Rows are points. The last column is the point's height on a tilted bowl or saddle (a function of degree 2), plus a little noise. Count its main directions that bend up, bend down and stay straight.

Points (18 x 4)
|  0.57 | -0.86 |  0.22 | -0.87 |
| -0.26 |  0.03 | -0.36 |  0.26 |
|  0.12 |  0.16 | -0.28 |  0.32 |
| -0.39 | -0.06 | -0.26 |  0.14 |
| -0.09 | -0.12 | -0.04 |  0.32 |
| -0.11 |  0.10 | -0.22 |  0.33 |
| -0.62 | -0.37 |  0.31 | -0.32 |
| -0.12 |  0.34 | -0.43 |  0.25 |
|  0.20 |  0.30 | -0.23 |  0.24 |
| -0.17 | -0.32 |  0.24 |  0.22 |
| -0.62 | -0.05 |  0.02 | -0.23 |
|  0.73 | -0.21 |  0.54 | -0.48 |
| -0.05 |  0.15 |  0.38 |  0.29 |
| -0.72 | -0.03 | -0.22 | -0.40 |
|  0.72 | -0.14 | -0.32 | -0.46 |
|  0.50 |  0.46 |  0.24 | -0.17 |
| -0.03 | -0.15 | -0.68 |  0.34 |
| -0.01 | -0.54 |  0.16 |  0.08 |
Directions: 0 up, 2 down, 1 straight

Points (26 x 5)
|  0.27 |  0.29 |  0.08 |  0.63 |  0.29 |
| -0.40 |  0.44 |  0.43 | -0.16 |  0.09 |
| -0.43 | -0.29 | -0.55 | -0.60 |  0.14 |
|  0.06 | -0.55 | -0.59 | -0.53 |  0.68 |
| -0.33 |  0.38 | -0.38 |  0.67 | -0.01 |
| -0.28 |  0.25 | -0.02 | -0.10 |  0.07 |
|  0.46 |  0.50 |  0.29 |  0.21 |  0.68 |
| -0.46 | -0.16 | -0.06 |  0.04 | -0.07 |
|  0.26 | -0.54 | -0.27 | -0.06 |  0.31 |
| -0.23 | -0.10 | -0.03 |  0.41 | -0.15 |
| -0.79 |  0.59 | -0.02 | -0.36 | -1.15 |
| -0.43 | -0.26 |  0.09 | -0.01 |  0.06 |
|  0.20 | -1.01 | -0.59 |  0.25 |  0.24 |
|  0.20 | -0.05 | -0.01 |  0.12 |  0.18 |
| -0.37 | -0.71 | -0.59 | -0.05 |  0.61 |
|  0.52 |  0.10 |  0.42 | -0.25 |  0.23 |
| -0.47 | -0.02 | -0.13 |  0.01 | -0.13 |
|  0.37 | -0.36 | -0.26 | -0.09 |  0.12 |
|  0.12 | -0.09 |  0.05 | -0.31 |  0.32 |
| -0.17 | -0.05 | -0.13 |  0.29 |  0.00 |
|  0.06 |  0.28 | -0.58 |  0.10 |  0.07 |
|  0.37 | -0.42 |  0.32 |  0.07 |  0.13 |
|  0.58 | -0.11 |  0.38 | -0.07 |  0.08 |
| -0.34 |  0.21 | -0.19 | -0.42 | -0.25 |
| -0.45 |  0.44 |  0.39 | -0.05 |  0.04 |
| -0.47 | -0.26 | -0.14 |  0.36 | -0.38 |
Directions: 1 up, 2 down, 1 straight
